Every row gives one point. The points of each table are mixes of a few directions, plus a little noise. How many directions does each table use, and how many do they share? Where both have some left over, give the other angles between the two spaces (their principal angles), to ten degrees, smallest first.
In the rows, zero is written as 128.

First:
[[100  69]
 [159 189]
 [146 169]
 [107  86]]
Second, 4 rows:
[[106  81]
 [152 178]
 [154 180]
 [102  71]]
Directions: first 1, second 1, shared 1

First (5 x 4):
[[143 113 137 124]
 [173  79 159 119]
 [104 155 109 134]
 [177  74 162 118]
 [ 46 215  69 146]]
Second, 5 rows:
[[135 131 122 123]
 [223 177  48  66]
 [ 75 101 173 164]
 [ 86 106 164 154]
 [122 125 135 132]]
Directions: first 1, second 1, shared 0; angles 90

First (7 x 9):
[[124 184 160 150  91 143 142  62 160]
 [120 159 155  49 126  12 109 109  82]
 [128 182 130 154 115 165 152 119 181]
 [ 74 126 131  98 102 100 160 122 107]
 [142  60 113 145 147 150 106 147  99]
 [186 125  99  96 197  87  84 210 125]
 [122  61 108 205 119 238 142 127 141]]
Second:
[[ 82  96  63 149 143 204 188 230 163]
 [171 153 167 116 128  79  82  70 111]
 [103 122 140 122 106 119 139 101 112]
 [149 143 159 118 120  92 101  80 111]
 [175 132  78 149 189 174 120 227 178]
 [ 76 114 146 118  85 117 154  84 100]
 [166 155 186 109 113  60  77  36  95]
 [103 109  85 142 141 178 164 197 153]]
Directions: first 4, second 2, shared 2

First, 9 rows:
[[151  76  78 179 177 128 130 116 182 102 128 127]
 [ 86 100  80  90 136  61 155 149 133 109  91 160]
 [174 177 146 227 175 228  89  89  15 179 195 101]
 [159 130 159 159 129 160 100 113 150 127 145 100]
 [ 98 120 183  73  84  56  84 151 174 103  83 106]
 [ 86  88 139  79 110  26  98 156 185  86  68 123]
 [164 177 158 145 109 217 143 110  95 166 175 121]
 [ 90 131  76  65 109 105 205 148 116 133 112 181]
 [142 154 134 134 121 173 146 119 104 149 152 132]]
Second, 9 rows:
[[136 175 131 198 147 163 101 138 132  78 181  73]
 [189 152 222 133 106 111 110 162 127 123 193  99]
 [ 38 139 106  46  54 151 171 125 210 113  61 135]
 [157 102 171 167 153 104 106 153 101 179 178 126]
 [ 28  84  53  43  91 134 184  94 178 145  18 179]
 [202 113 129  99 145  97 133 101  83 112 105 160]
 [151  79 103 162 180 120 128 107  97 129 118 143]
 [142 116 115 199 177 148 115 120 114  99 151 101]
 [110 188 124 104  98 124 104 148 109 174 147 137]]
Directions: first 4, second 5, shared 1; angles 40, 40, 80

First (10 x 18):
[[127 126 129 130 128 129 128 130 127 124 131 123 130 123 125 125 130 127]
 [138 150 120  99 109 118 132 108 137 181 100 173 102 173 156 158 114 135]
 [136 145 122 107 112 119 130 112 134 170 106 162 107 163 149 153 117 134]
 [105  77 146 190 172 153 121 175 109   7 195  26 188  24  65  58 158 110]
 [141 154 119  96 104 115 131 105 137 191  94 180  97 182 159 164 113 137]
 [135 142 124 110 115 121 130 115 134 162 108 157 111 159 146 149 120 132]
 [119 107 135 154 147 139 124 147 121  78 156  86 153  85 102  98 141 120]
 [132 135 125 119 121 125 128 120 131 147 118 143 119 144 137 138 124 131]
 [122 117 131 141 137 134 125 136 124 103 142 108 140 107 115 112 134 124]
 [125 124 130 132 131 130 127 130 128 121 132 122 132 121 123 125 130 127]]
Second (10 x 18):
[[120 116 125 124 132 158 143 130 112 144 117 129 166 117 114 164 107 136]
 [136 114 136 141 122 166 141 136 115 145 105 130 143 132 136 111 121 124]
 [112 125 122 124 143 123 104 142 160 117 162 133 106 127 127 167 135 144]
 [152  72 153 137 117 224 172 145  94 172 113 140 172 125 147 136 114 109]
 [106 127 122 147 137 158 109 148 146 135 112 130 130 133 124 139 117 153]
 [ 91 190  98 160 134  81  75 129 162 103  71 111 102 145 107  73 122 168]
 [ 95 162 105 136 140  95  93 130 154 109 115 120 117 130 107 136 120 161]
 [142 105 141 116 128 137 137 132 129 130 165 136 119 125 142 148 141 113]
 [176 122 153 131 101 118 154 113 103 130 121 129 108 140 162  44 155  81]
 [151 146 124  63 125  20 152  75 104  94 197 122 119 105 114 164 149  91]]
Directions: first 1, second 4, shared 0; angles 90

First:
[[132 141 145 152 106 110 135 134 108 119 106 136 159 119 152 102 142  89
  144 121 108 129 147 163]
 [135 117 132 148  95 120 120 128 117 110 126 150 198 116 140 151 154  79
  115 131  68  88 122 112]
 [128  99 103 106 137 151 113 119 153 126 162 131 132 135 100 187 124 152
   94 138 112  98  92  57]
 [120 160 140 120 157 120 146 132 124 151 106 103  52 136 135  65 104 164
  164 119 202 189 157 190]
 [117 103  84  59 197 175 116 113 186 156 181  96  11 156  64 177  78 249
   99 141 212 149  86  50]
 [137 114 133 153  85 119 119 130 114 104 128 156 220 113 143 158 161  65
  110 130  49  77 120 106]
 [123 152 138 127 147 120 142 132 123 145 109 112  77 132 135  78 111 150
  157 121 180 171 150 179]
 [130 149 151 155 106 105 138 136 101 123  98 133 154 119 159  85 142  87
  152 119 115 139 156 181]
 [132 119 124 130 117 130 123 127 129 121 135 135 151 125 126 146 137 117
  116 130 105 110 119 108]]
Second (11 x 24):
[[109 178 163 105 109 107 148 107 106 152 122 120  94 164 163  39 109 123
  243  82 148 134 173 218]
 [136 155 146 149 134 112 135 131 123 140 104 114 119 102 146  94 128 117
  148 129 142 161 145 181]
 [152  94  99 149 160 147 107 141 161 121 136 121 142  76  94 211 137 144
   30 174 120 137  82  55]
 [126 111 112 106 135 144 119 119 145 129 154 128 121 137 108 163 121 150
  114 131 123 108 106  84]
 [109 113 119  93 110 139 128 117 123 120 154 144 128 178 121 134 122 138
  147 108 116  88 125  98]
 [123 163 139  83 149 133 125  90 160 174 162  96  64 131 124 112  92 174
  206 106 155 133 124 156]
 [138  98 107 138 138 141 116 139 141 114 134 133 147 110 107 181 138 132
   63 154 116 122 101  73]
 [144 153 142 154 146 116 130 131 135 145 106 107 115  83 138 111 127 125
  132 140 145 169 135 171]
 [116  98  99  71 136 160 111 103 161 134 188 130 107 164  91 188 109 176
  124 121 119  79  89  46]
 [124 134 141 151 107 112 140 144  97 112  99 142 152 137 150  91 143  94
  134 122 123 134 155 162]
 [131 112 141 209  83  97 149 187  56  67  49 172 219 126 166  84 182  35
   66 142 100 143 173 164]]
Directions: first 2, second 3, shared 1; angles 40

First (11 x 32):
[[ 87  91 166 137 152 104 166 107 135 128 205 120 128 127  99 111 163 156
   70 143 145  92  82  99  58 134  41  73 173  82 100 177]
 [117  83 158 173 159 132 115 116 115 145 174 145 123 101 122 124 167 156
  113 122 128 110  82 103  93 141  99  89 128 102 121 156]
 [157 143 108 135 120 148  94 140 118 132  83 139 126 119 148 141 114 115
  167 115 115 150 149 143 171 128 186 159  93 156 147  99]
 [114 138 118 126 103 119 117 168 103 161 103 122 141 120 155 142  97  97
  157 114  98 155 133 140 180 130 177 118  80 143 164 117]
 [128 133 135  96 145 120 177  78 175  75 165 115 116 163  81 103 151 158
   71 160 175  89 133 117  53 117  41 140 213 105  73 148]
 [199 115 112 202 147 193  19 143  88 155  59 179 116  74 173 156 140 129
  217  86  95 163 133 136 198 142 249 170  38 175 168  81]
 [155  82 151 194 174 164  80 103 114 134 150 164 112  87 127 128 180 166
  138 114 131 114  91 104 101 142 128 120 116 120 121 136]
 [119 147 126  85 124 110 178 101 164  89 146 107 125 165  96 111 127 136
   86 155 160 106 145 128  86 115  68 140 192 114  93 139]
 [117 182  99  58  87 102 176 138 153 104  97  94 139 174 122 124  81  97
  119 146 137 139 177 154 148 110 125 157 154 141 125 112]
 [138 157 106 106 105 128 124 144 130 125  88 121 134 140 140 135  98 105
  149 127 120 147 159 146 166 121 165 154 113 150 143 104]
 [ 74 139 130 100  92  86 163 171 112 160 136  99 151 138 141 133  90  92
  120 128 104 145 125 137 156 128 129  89 109 119 155 140]]
Second:
[[174  99 141 184 167 159  93  84 132 104 134 162 105 102 132 121 166 172
  128 121 146 102 122 107  94 133 114 161 141 129 108 136]
 [ 72  98 158 122 140 101 166 130 127 146 199 112 136 130  98 117 153 137
   83 140 131 110  77 109  81 135  63  55 152  85 113 166]
 [170 137 106 142 134 171  70 141 116 139  80 150 124 112 138 147 131 118
  184 110 113 159 139 144 175 132 206 153  81 161 146  84]
 [103 108 134 126 143 145 107 157 111 171 152 128 138 118 103 141 156 117
  145 121 107 151  79 130 137 141 153  60  94 116 137 115]
 [112 172  91  74  87 129 120 190 114 163  78 105 151 147 134 152  84  68
  176 120  94 184 148 167 209 125 212 115  72 157 167  79]
 [165 126 123 153 140 151  99 112 129 115 106 147 116 115 139 129 136 142
  145 121 133 125 140 126 132 128 147 163 123 143 126 117]
 [138 134 110 124 130 163  81 163 109 163  99 136 135 117 123 151 134 104
  181 112 102 169 115 147 178 136 206 108  71 148 152  84]
 [148 163 118 115  95  89 175  93 155  70  98 116 120 153 163 108  77 135
   96 142 155  96 201 128 116 107  84 216 182 141 116 151]
 [ 77  90 170 135 147  93 179 106 137 126 212 115 128 130 101 107 158 156
   61 145 147  86  82  97  52 133  27  70 180  76  98 187]
 [122 153 128 106  97  80 189 103 152  84 124 107 127 155 149 108  85 132
   83 146 151  96 178 124 106 110  67 178 183 125 115 161]]
Directions: first 3, second 3, shared 2; angles 40

First, 10 rows:
[[130  52 167 186 129  73 164 123 144 130 170 131 217  87 111  86 147 176
  119  88 155 159 115 119 107 145 107 166 108  72  94 153]
 [159 161 118 117 141  96  87 102 164 121 123  17  77 175 208 194 134  45
  153 151 152 128 171 147 136 184 173  43 162 149 162 155]
 [ 95 162 108  37 151 170 114 173  65 147  84 179 166 135  76  90 101 225
  158 129  89 124 106 131 216  57  60 102 143 107 114  87]
 [ 96 109 107 104 157 137 165 104 104  96 144 128 177 113 119 162 169 156
  174 108 182 145 194 125 104 165  81 151  89  72  97 119]
 [ 97  69 136 138 141 112 122 127 103 129 126 150  95 134  98 131 121 125
  156 134 131 109  87 118 121 125 110  91 110 142  90 129]
 [107 126 113  56 172 146  86 120 108 127 130 121 114 150 112 132 103 128
  192 119 133 117 131 107 168  96 103  65 136 119 102 101]
 [206 222 136 159  72 165 132 125 209 140 158 121 143 103 166  85 107  85
   29 110  93 146 151 116 106  98 214 233 158 151 213 119]
 [114 191 108 174  54 172 197 188  75 139  42 223 106 119 107 137 161 186
   35 189  76 114 106 188 113 132 115 216 117 170 172 132]
 [116  98 134 172 113 113 143 131 117 127 118 147  95 126 121 140 138 117
  112 146 126 114 100 137  99 145 132 130 115 152 119 144]
 [159  89 151 143 149  94  76  84 191 125 186  63  87 142 160 127  96  34
  152 107 148 123 119  91 109 128 184  77 143 146 124 137]]
Second (9 x 32):
[[ 93  82  91 125 145 129 180  98 160 176 128  99 124  90 133 124 161  64
  134 104 148 132 154 102 109 172 173 140 151  70 102 161]
 [128 157 144  98 126 141  93 171  83 126 103 174 141 148  93  98  93 205
  129 145  88 120  81 143 186  66  79 105 131 155 131  99]
 [103  72 102 135 147 123 170  86 164 156 150 101 124  92 133 128 156  59
  141  95 161 134 158  95  90 170 169 142 134  77  97 152]
 [147 149 143 174  98 126 118 131 113  81 124 143  83 155 144 178 136 122
  107 167 133 114 127 157  83 148 124 141  93 193 154 128]
 [157 170 140 202  79 120 129 129 119  72 111 129  60 163 172 212 154 101
   85 187 137 113 142 177  58 181 141 151  91 212 176 140]
 [160 208 148  61 133 133  79 188 108 144 101 123 204 150 122  70  83 237
  123 129  79 148 105 154 249  53  82  89 177 119 162 103]
 [100 112 119  83 148 143 127 149 106 164 111 159 151 115  85  79 107 167
  146 113 101 126  96 112 182  80 104 109 149  99 102 113]
 [ 70  79  76  83 159 144 184 123 141 217 100 121 145  78 103  81 145 100
  142  95 119 133 129  95 166 136 156 122 182  40  86 154]
 [193 122 190 193 122  96  73  77 158  16 227 104 116 158 164 186 117  95
  142 119 190 133 162 118  30 143 124 153  47 190 144 105]]
Directions: first 6, second 4, shared 3; angles 80

First (10 x 32):
[[134 109 140 142 146 110 137 144 119 150 130 128 170 150 130 145 137 110
  152 106 142 102 138 123 124 148 106 133 123 153 129  93]
 [ 92 105 126 144 131 176 151  98 133 143 129 129 144 134  90 115 125 184
  159 123  84 115 102 137 111  85 188  99  82 124 158 133]
 [138 127 105 115 113 152 125 109 114 132 131 119 142 165 119 133 130 132
  117 128 131 155 138 112 109 132 140 109 137 120 112 142]
 [160  88  99 110 151 126 104 142  94 163 137  83 105 150 184 122 196  68
   77  95 185 134 150 123 148 161  95 121 137 162 132 150]
 [130 149 127  65 128 110  83 155 136 108 118 129  46 104 154 115 152  66
   68 144 171 176 143 141 155 153  74 138 168 114 116 164]
 [110 130 121 154 125 160 138 102 143 118 131 121  93  87 124 102 119 185
  129 140  83 119  93 141 134  78 189 121  90 112 156 159]
 [135 138 130 180 116 127 159 111 130 120 134 136 176 123 120 137  90 178
  165 134  94 100 115 114 113 113 162 137 111 127 125 103]
 [ 73  82 125  97 150 185 134 112 126 157 121 124 120 155  81 110 166 143
  143 111 110 137 112 154 117  96 165  85  85 130 169 146]
 [183 186 155 168 117  30 120 172 141  86 131 147 126  66 190 151  82  98
  120 146 154  99 141 113 160 170  61 199 178 132  89  91]
 [123 167 151 103 103 103 125 140 142 100 115 167 157 147  89 154  81 117
  146 148 127 149 147 120 109 147  94 138 165 106  95  96]]
Second (8 x 32):
[[231 224  99 151 159 167 126 249 226  88 178 127 186 169 112 113 161 103
  146 142 164 161 133 161 206  24 138  37 117 125 171 111]
 [150 148 122 133 135 136 128 154 149 119 139 128 140 137 125 125 135 123
  132 131 136 135 129 136 144 106 130 108 126 128 137 124]
 [154 152 121 134 135 138 128 158 152 118 140 128 143 138 124 124 136 122
  133 132 137 136 129 136 147 102 131 105 126 127 139 124]
 [152 150 121 133 135 137 128 156 150 119 139 128 141 137 125 125 136 123
  132 131 136 135 129 136 146 105 130 107 126 127 138 124]
 [ 55  60 148 112 106 100 129  42  58 157  92 129  86  99 139 138 105 146
  115 118 102 105 125 104  73 202 121 193 135 129  97 140]
 [ 66  70 145 114 110 105 129  55  69 152  98 129  93 103 137 137 108 143
  117 120 106 108 125 108  81 191 122 184 134 129 102 138]
 [ 84  88 140 119 115 112 129  77  86 145 106 128 103 111 135 134 114 138
  121 122 113 114 126 114  95 172 124 167 132 129 110 135]
 [133 133 127 129 130 130 128 135 133 126 130 128 131 130 127 127 130 127
  129 129 130 130 128 130 132 122 129 123 127 128 130 127]]
Directions: first 5, second 1, shared 0; angles 90
